Each row of a before or after table is a point. One or more steps were done to the points. Then noise was added and the rows were shuffled. The steps act on columns, c1 being the first. What was done? A step turns or swaps two columns, mirrors them in a line or flattens them onto one, adds a multiple of one to another, or multiplies or shifts one. Angles are multiples of 10 degrees, from the lower column toward the higher: turns from -170 to 170, lines from 10 to 170 but not 90. Use the fewest steps. Two steps may share a column if one is a turn and the other turns, adds or multiplies; they go together, in the order done. Otherwise the lowest column goes first.
(in the rows, 128 means zero)

Before (11 x 3):
[[132 153 160]
 [140 113 172]
 [144 130  76]
 [137 136 127]
 [163 103 121]
 [116 133 113]
 [153  67 127]
 [114 124 160]
 [145 113 134]
 [ 98  84  77]
 [111  69 154]]
After (11 x 3):
[[125 123 164]
 [128 155 136]
 [128 114 147]
 [126  72 191]
 [131 132  74]
 [129  67 208]
 [126 100 149]
 [128 112 187]
 [131 141 119]
 [129 128 110]
 [129  83 119]]
Steps: multiply c1 by 0; add -1 times c2 to c3

Before (11 x 4):
[[156 163 175 157]
 [ 99 141 134 162]
 [173 147 143  98]
 [142 120 140 101]
 [151 140  98 156]
 [ 98 187 112 170]
 [168 139  94 121]
 [109 161 177 171]
 [144 160  96 125]
 [162 125 100 173]
 [123 108  96 108]]
After (11 x 4):
[[ 91 141 171 177]
 [110 154 162 134]
 [136  94 173 100]
 [147 137 108  97]
 [ 98 106 125  96]
 [ 98  94 158 174]
 [120 104 156  97]
 [124  87 120  94]
 [ 64 148 170 113]
 [138 116 101 140]
 [117  81  98 144]]
Steps: mirror c1 and c2 in the line at 140 degrees; swap c3 and c4

Before (12 x 8):
[[126 118 119 131 123 132 152  93]
 [116  80 133 109 148 115 121 143]
 [ 65 106  71  79 139 160  91 153]
 [ 87 152 131  77 105 114 157 218]
 [146 118  83 107 173 124 142 113]
 [111  78  88 141 163 158  94 174]
 [183 152 142 145 115 134 154 102]
 [ 92 124 121 107 167 127 117 146]
 [145 149 114 148 121 127 135  91]
 [131  99 124  93 147 176 100 147]
 [177 147 101 121  79  88 181  78]
 [124 157 148  87 107  75 110 193]]
After (12 x 8):
[[120 110 170 104 174 125 109 108]
 [174 123 125  76  96 140 133 213]
 [125 143 150 115  79 120  77  72]
 [153 143 137 132 131 119 116  93]
 [140 150 121 109 172 128 136 133]
 [154 137 185  76 147 132 175 154]
 [116 120 105  85  96 134 136 180]
 [124 116 145 145 107 117 111  95]
 [116 145 170 143 191 135 159 179]
 [152 103 135 105 159 135 151 142]
 [102 115 113 148 105 119  90 104]
 [108 133 136  99 160 133 139 153]]
Steps: turn c1 and c7 by -140 degrees; multiply c7 by 0.7; mirror c2 and c5 in the line at 110 degrees; multiply c3 by -1; flatten c6 and c8 onto the line at 80 degrees

Before (8 x 9):
[[207 145 122 110 147 144 123 127 112]
 [144 124 179 145 102 145 140 171 116]
 [129 117 153 145 129 134 164 187 144]
 [180 103 101 148 106  99 122 144 137]
 [206 162  92  86 102 131 116 123 134]
 [159 116 166 113 119 102 157 139 176]
 [146 104 174  77 166 100 113 159 131]
 [155 163 161  90 138 121 103 115 179]]
After (8 x 9):
[[177 124 136 113 106 104 134 119 110]
 [152 141  91 127 154 164 117 120 133]
 [125 153 177 122 112 102  80 140 159]
 [ 99 119 137 156 146 135 147  71 163]
 [129 147 165 140 139 148 129 122 185]
 [119 142 198 119 104 164 115  86 124]
 [173 141 128  72 153  98 116 139 128]
 [115 112 157 177 168 121 143  99 125]]
Steps: shift c1 by -30; mirror c2 and c6 in the line at 150 degrees; turn c3 and c4 by 40 degrees; turn c5 and c8 by -160 degrees; turn c7 and c9 by 30 degrees
